Each row of a before or after table is a point. One or more steps were done to the points. Then noise was added and the rows were shuffled. The steps act on how far a point lies along the listed directions, d1 being the first. Name the steps. A step turns or swaps two directions, mirrors them in a line or flattens them onto one, adds a multiple of one to another, or multiplies one. Angles are multiples of 10 degrees, from the lower direction toward the higher: turns from -170 to 170, lines from 10 to 170 but not 90. Use the fewest steps. Two steps may share a direction if one is a turn and the other turns, adds or multiplies; they go together, in the order done. Otherwise the lowest direction goes first.

Directions:
(1): [-31  25]
(2): [-25 -31]
Before, 13 rows:
[[ 14 -20]
 [-14  -2]
 [-43  -1]
 [ 54   8]
 [ 10  39]
 [ 13 -46]
 [-54  -8]
 [ -2  18]
 [ 18  45]
 [ 32   6]
 [-21  -5]
 [ 15 -17]
 [ 20 -57]]
After:
[[ 21  17]
 [ -4 -40]
 [ 48 -26]
 [-50  26]
 [ 21  11]
 [  4 -48]
 [-13   8]
 [ 27  41]
 [-41  15]
 [-19  13]
 [ 26 -15]
 [ 37  47]
 [ -9 -16]]
Steps: mirror d1 and d2 in the line at 30 degrees

Directions:
(1): [ 10 -17  17 -41 -41 -28]
(2): [-23 -29  25   9  34 -39]
(3): [ 33  26  27  39 -14 -24]
(4): [  5  30  42 -33  27  17]
(5): [ 27  19 -37 -21  27 -34]
Before, 8 rows:
[[ 16  13  38 -23  -6  34]
 [  9  -1  16 -45   2 -22]
 [-24 -42  41  51  19 -33]
 [ -6   5 -27  14 -13  -4]
 [-23 -27  -7 -44   1  -6]
 [-22 -18  -2 -45 -30 -12]
 [-37 -37  22  46 -14 -39]
 [-23  17  27 -27  12   6]]
After, 8 rows:
[[-12   5  -8  12  12  -6]
 [-13  14  14 -13 -21  13]
 [ 10 -24   4 -61 -40 -23]
 [-16 -27  19  47 -17 -63]
 [-18 -35  30 -61 -74 -27]
 [ 31  20  24 -22 -28  23]
 [  3 -28   3  69  14 -47]
 [-24 -40  18 -43 -45   0]]
Steps: multiply d1 by 2; flatten d2 and d4 onto the line at 140 degrees; turn d3 and d5 by 50 degrees

Directions:
(1): [ 47  29 -49 -13  14   1 -32 -11   2  41  -8]
(2): [-31  39  -4   1 -19  14  37 -47  16  18 -39]
(3): [ 38 -21 -24  49 -26 -16   2 -30  10 -41 -17]
(4): [ 29  20  33 -31 -34 -48  11 -22 -34   2  17]
Before:
[[  9  15  10 -38   0  -3 -39  33  -2  38  14]
 [ 23  32  30 -46   4 -50 -19   9 -45  34  20]
 [-34 -42  56   2   2   8  34  24 -16 -33  21]
 [-30  13  -6  -7  -5  37  31 -11  16 -23   2]
 [-53  17  40 -61  33  21  -4  38 -16  64  15]
 [-39   6  22 -46  29   8   5  48 -23  22  35]
 [-96   3  76  -1  -3   1  53   6 -15 -17   0]
 [ -7  39 -16   3   9  21   1 -38  27  43 -42]]
After:
[[ 52   5  29   0 -60 -65  22 -58 -36 -10  -6]
 [ 34 -10  10   8 -44 -30 -15  -5   3 -17  -7]
 [ 49   4  -1   1 -37 -52  17 -26 -31 -27  14]
 [ 29 -12 -19  60 -20 -32   1 -31   2 -36 -32]
 [-12  29   0 -38  -7  22  24 -14   0  -5  12]
 [-27  37  28 -17  -1   6  17 -26   5  35 -21]
 [ 26 -18   3   6   2   0   6  -4 -16  -5   5]
 [ -4  34   9  13 -21 -24  21 -41 -17   6 -22]]
Steps: multiply d1 by 0; turn d3 and d4 by -120 degrees; turn d2 and d3 by -20 degrees

Directions:
(1): [-24  20 -25 -41 -41 -39  22 -13 -16 -62 -23 -10  11  -7  14  18  19 -39]
(2): [ 20  -9  -7  -8 -48 -15  26  31 -44  24  35  40  25   8  33 -46  12  16]
Before:
[[-21   9   7   0  54  21 -29 -28  38 -40 -48 -54 -37 -14 -65  62  -5 -25]
 [ 17 -12  28  41  33  36 -27  -5  21  37   9  13 -18 -10 -17 -16 -37  35]
 [  5 -16  34  29  55  51 -36  -1  42  47  19   2 -18   1 -20  18 -16  24]
 [ -1  16 -23 -40  -8 -30   0 -12 -13 -56 -17 -28   9  -5   8  36  14 -26]
 [-29  21 -25 -15 -10 -29 -16 -13   8 -46 -16 -28  -6 -10 -15  27   6 -14]
 [ 31 -26 -10  15 -13  10  12   8 -29  25  17  17  -1  -2  14 -45  -4  22]
 [ -6 -13  -5 -16 -66 -38  24   7 -40 -33   4   4  22   1  33 -23  10 -11]
 [-35   3   6   4  30   8 -28 -30  45 -27 -31 -41 -32   0 -37  51 -16 -15]]
After, 8 rows:
[[-35  26 -31 -28 -22 -40 -10 -17   4 -63 -22 -30  -3 -11 -10  32  11 -25]
 [ 14 -10  25  36  29  31 -25  -6  18  30   6  12 -17 -12 -16 -14 -35  30]
 [-52  16 -11 -25   2 -18 -13 -38  35 -70 -47 -48 -25  -4 -28  64  -2 -41]
 [ -2 -11  26  16  42  39 -30  -6  37  28  13  -1 -16  -2 -16  23 -10  12]
 [ -5  19 -27 -46 -15 -36   4 -14 -15 -65 -21 -29  11  -6  11  39  16 -32]
 [ 40 -33  -2  31   2  24   3  13 -22  49  26  21  -4   0   8 -52 -11  36]
 [  5 -21   5   1 -49 -22  15  12 -33  -7  14   9  19   4  27 -30   1   6]
 [-41  25 -15 -36  19 -13 -10 -40  25 -94 -68 -63 -28 -21 -53  77  12 -58]]
Steps: add -0.7 times d2 to d1

Directions:
(1): [ 24  14 -39  21  23 -23 -42  79  26   2 -41 -12   8 -10 -42   7  24 -26
  32  -3  15  -7   8 -18]
(2): [-59  10 -30 -36 -36   2  32  24  42 -18 -13  -2 -42  15  10  34  23 -38
 -38 -18  14  20  22  15]
(3): [-43  52  27  15  18  42   5  18 -42  21 -17   6  24 -23 -40  14 -47  -3
 -14 -49   1  18  27   2]
Before (14 x 24):
[[-11  29  12  13  18  29 -10  -8 -46  21   9  -8  13 -24 -15  -9 -46  19
   -6 -20  -1  10  13   8]
 [-64  30   4 -20  -8  10  40  14   7  -2 -15   8 -11   2  -8  31 -13 -15
  -42 -30  12  20  27   7]
 [-19  41  11   8   0  25   8  18 -18  14 -11   3  10  -5 -25  15 -17 -11
  -16 -35  -2  12  14  15]
 [  3  37  18  31  35  22  -5  34 -31  19 -13   2  44 -28 -46   2 -27  -3
   15 -19   4   1   6  -8]
 [  6   2  26  12   2  11   1 -25 -41  18  12   7   8 -19   1   5 -39  12
   -4  -1 -11   8   9   2]
 [ 41 -33   2   5  -2 -20  -9 -36   6 -11  14   8  10  15  24 -24  18  16
   19  34 -12 -11 -30   2]
 [ -9  22  26   1  -1  17  14 -19 -31   8  11   8  15  -9  -7  -4 -28  20
  -18 -14  -2   0  12   6]
 [-32  28  -5   6   9  13  -6  39 -10  -2 -17  -1  12 -10 -32  13 -18 -21
    2 -23   8  15  12   8]
 [ 17  15   9  12  25   6 -12   8 -18   9  -5  -6  34   3  -4 -11 -10  18
   21   3   1  -6   4 -13]
 [-11  27  34   8  21  34   1 -12 -44  17   9  16  30 -13  -8   4 -45  22
   -5 -24  -9  14  10   9]
 [ 21 -20  18   0  -5  -3  -4 -27 -12   2  18   1   1  -5   3 -19   3  20
   10  25 -15 -17 -16  -6]
 [  6   2  12  17   7  14  -3  -9 -22   3  -4  -1   3 -15  -8  -5 -17  12
   15 -11 -10   2  -3 -11]
 [  0  30  19  24  25  25 -26  12 -39  11  -8   5  27 -15 -28   5 -29  10
    8 -19  -6   8  12 -10]
 [ 33 -17 -12   5   0 -13 -10  -7  10 -15   5 -10   1  13  16  -2  15  16
   19  31  12   1 -16  -4]]
After (14 x 24):
[[-57  85  34  20  15  60  13  34 -55  31 -26   8  30 -24 -59  27 -57 -15
  -30 -77  -1  28  37  17]
 [-40  75  39  34  37  61 -20  29 -72  27 -24  11  45 -33 -61  18 -67   4
   -7 -62  -5  24  36  -7]
 [-44  73  38  28  35  65  -8   5 -86  41  -5  -2  36 -45 -50   0 -87  20
  -15 -60  -1  25  35   9]
 [ -4  23  42  24  16  30  -1 -20 -65  29   6  10  25 -31 -18   5 -62  17
   -5 -21 -13  13  17   1]
 [-43  74  63  27  43  73   2   1 -90  38  -6  22  59 -35 -46  12 -92  25
  -13 -68 -10  29  31   9]
 [-24  50  47  15  14  41  12 -12 -62  22   3  12  35 -24 -31  -2 -59  24
  -19 -40  -4   7  24   5]
 [ 42 -39  12  -1  -7 -18  -9 -36  -1  -3  26  -1  -3   1  16 -27  18  25
   20  45 -17 -25 -28  -8]
 [ 82 -77 -19  -4 -14 -55 -17 -53  39 -27  29   4  -7  33  57 -38  57  21
   35  77 -14 -28 -55  -1]
 [  3  28  13  13  27  15  -8  13 -25  13  -9  -4  37  -1 -12  -6 -19  15
   15  -9   1  -1  12 -12]
 [-91  66  26  -7   7  41  42  26 -26  14 -27  12   8 -15 -37  38 -47 -14
  -49 -64  10  32  44   8]
 [ -6  16  21  21  12  26  -3  -5 -35   9  -9   1  11 -21 -19  -2 -31  12
   12 -24 -11   8   4 -11]
 [ 58 -50 -30  -5 -13 -40 -12 -17  38 -29  15 -14 -15  28  41 -10  45  17
   27  61  13 -10 -32  -5]
 [-48  89  40  38  46  63   5  56 -66  36 -32   8  61 -48 -83  21 -69 -12
   -6 -69   6  22  36  -3]
 [-73  68  10  12  16  44   3  55 -35  10 -32   4  23 -25 -60  28 -49 -28
  -14 -61  11  31  35  12]]
Steps: add 0.5 times d1 to d2; multiply d3 by 2.5
